Each wall is flat, endless, passes through zero and stands at right angles to its row. A trip goes straight from one point to another. List the walls that it crosses, first one first.
In the rows, 128 means zero.

Walls:
(1): [110 173]
(2): [ 79 119]
(3): [118 105]
(4): [194 180]
(5): [127 140]
Trips:
[158  93] to [55 89] => 4, 2
[ 99 104] to [100 113] => none
[120 142] to [167 113] => 2, 1, 5
[ 74 139] to [102 111] => 5, 1
[161  96] to [146 166] => 3, 5, 1
[151 141] to [175  95] => 1, 5, 3

Walls:
(1): [105  77 151 156 170 104  86 158  91 132 132  86]
(2): [ 92 137 104 131 110  77 104 113 147 200  96 127]
(3): [176  74 116 162  83 138 166 156 109 161 129 140]
(4): [100 116  89 188 161 107 135 155 162 105 164  85]
Trips:
[151 132 143 115  47 114 127 108 138 165 143  64] to [158  99 125 144  95 105 162 176 138 105 123 133] => 4, 2
[185 141 102 118 161 115  49 110 115 110 125 211] to [118 139 150 132 151 133  92 147 128 163 100  76] => 2, 1, 4
[170 108 176  77 138 104 193 136 139 122  65 145] to [161 211 147 107 158  46 140 129 151 153  86 140] => 2, 3
[142 183 163 110 120  61  92 172 119 166 141 227] to [141  93 187  90 108  93 113 111 109 230 193 146] => 3, 1
[141 156  75 145 160 170 111  92 134 121 181  93] to [161 151  83 169 153 208 151 124 102 188 111 125] => 3, 4
[ 93 118 120 124  94  98 160 113 127  91 112 131] to [ 92 127  93  80 196 130 135 109 143 121 109 122] => 1
[137 134 137 147 159 133 142 192 113 175 116 149] to [165 152 110 113 127  87 157  99 176 192 129  76] => 1
[131  94 119  60 133  92 124 166 101 106 190 148] to [138 115 141 115 148 104 203  73 139 115 126 157] => 1
[157 149 101 164  99 142  91 163  92  52 108 131] to [100 131 122 142 132 131 139 135 100 163 151 139] => 2
[163 153  96 157 133 131 109 120 165  99 111 144] to [ 72 143 155 124 120 122 122 118 114 112 100 125] => 2, 4, 1

Walls:
(1): [141 197 140 143 125 127  88 134 119 126 164 109 132 143 179 180 129 159
 116  94 140 112 226 106 128 136 165  67 110 187 113 183 126 144 155 140
 126 182 104 134 110 103 148 106  81 148  88 116]
(2): [135 108 143 101 118 140 137  90 130  77 145 164 123 156 207 103 133 162
  82  96 133 120 124 150 165 105 108  83 111 127 134 141  79 110 103 127
 134 109  83 107 120  89 138 101 145  84 169 152]
(3): [ 52 175 112 111 104  91  89 137  70 134 126 111 100 143 160 124 137 146
 139  81 144 137 173  95 165 142 126  71 123 129 125 134  88 214 122 177
  94  71 104 101 176 114 130 181 194  93  96 166]
(4): [125 176 117 123 133 124  95 196 106 146 127 134 163 172 140  99  62  91
  93 115 128  72  99 142 189  82 164 115 109  29 120  90 199  63 117 175
 139 145 193  44  81  90 184 189  82 145 111  86]
(5): [145 185 125 106 140 146 125 185  99  58 100 131 120 144 160  80  76 187
 117 115 141  84 132 125  79 106 114  97 164  90 135 157 119 117 137 139
 164 152 216 105  75 138  83 102 139 104 121 182]
(6): [141 134 141 114 173 119 185 120 118  84 131 162 180 152 131 143 165 153
  86  68 126 121 167  81 142 110 173  88 160  95 114 141 151 130 137  86
 128 167  99 103 149 135 175 129  77  35 144 168]
(7): [145 152 121 100 163 136 142 174 114 110 180 108 118  85 140 115 134 117
 133 102 162 180 105  38 128 124 102 161 149 149 131 124 129 132 126 125
 113  83  72 141 149 116  75  83 180 118 141 112]
Trips:
[137 127 136 102  88 148  67  77 106 146 132 123 108 124 135 164 145  83
 100 132  94 189 109 117 154 140  94 178  98 100 169 157 136  96 163 123
 101  90 142 101 146 158 120  92 180  79 165 159] to [144 119 156 100  74 115 124 101 149 102 190 111 132 125 116 106 141 100
 137 111 157 143 115 141 138  99 101 146 229 101 103 154 101  84 139 175
  87 171 134 141 144 144 105 145 165 132 143 151] => 5, 3
[102 188  88 125 133 111 100 150 116 136 131 120 119 133 140 132 108 183
  80 195 144 159 154 144 161 127 131 192 164 117 196 110 120 121 113 146
 102 136 109 141 121  81 158 116 106 131 174 149] to [121 109 144 115 144  85  82 142 119 133 142  70 125 128 146 122 139  90
 136 139 132  93  82 152 158 175  71  99 109 158  85 126  87 168 186 171
 143 192  96 113 135 166 164  57  99 206 129  82] => 5, 2, 7, 3, 4
[138 133 145 158 138 151 157 173 115  94  95 108  99  89  96 121 168 158
 130 182 164 146 125 101 140 101 143 215 187 129 130 151 135 189 148 136
 125  66 148 126  81 162 118 177 149 176 110 128] to [154 202 152 136 146 161 104 106 159 128 106 104  76 195 100 131  82 149
 110 144 127 118 139 191 129 104 132 179 146 183 155 131  96 150 165 111
 162 154 135 108 124 134 182 161 134 114 130 126] => 3, 7, 1, 4
[138 159 146 137 170 142 161 141 147 119  98 129  58 136 109 127 101 169
 109  83 110 126  31 103 124  97 153 182 109 145 134 154 195 120 134 130
 131 104  88 168  93  84 133 130  83  98 138 125] to [122 166 131 204 163 129 131 175  46 137 145 140 123 152  72  91 132 120
 148 129 145 131 142 134 105  80 113 105 156 150  84  68 131 133 195 131
 126 181 108 124  55  69 158 140 179 132 158 117] => 2, 1, 3
[ 71 118 104 104 133 110 136 125 106 190  64 175 123 134 134 146 171 143
 164 122  73 137 132 152 158  99 112 158 152  96 132 147 128 139 185 162
 181 127 147 154 143 150 111 125 137 160  89  80] to [ 95 142  63 142 174  92 148 140 122 123 115 152 104 177 125 132 154 174
 153 123  76 131 109 144 159 151  84 140 127 132 105 143  87 106 177 169
  97  83  57 154 119 180 139 108  92 163 130 135] => 4, 2, 7
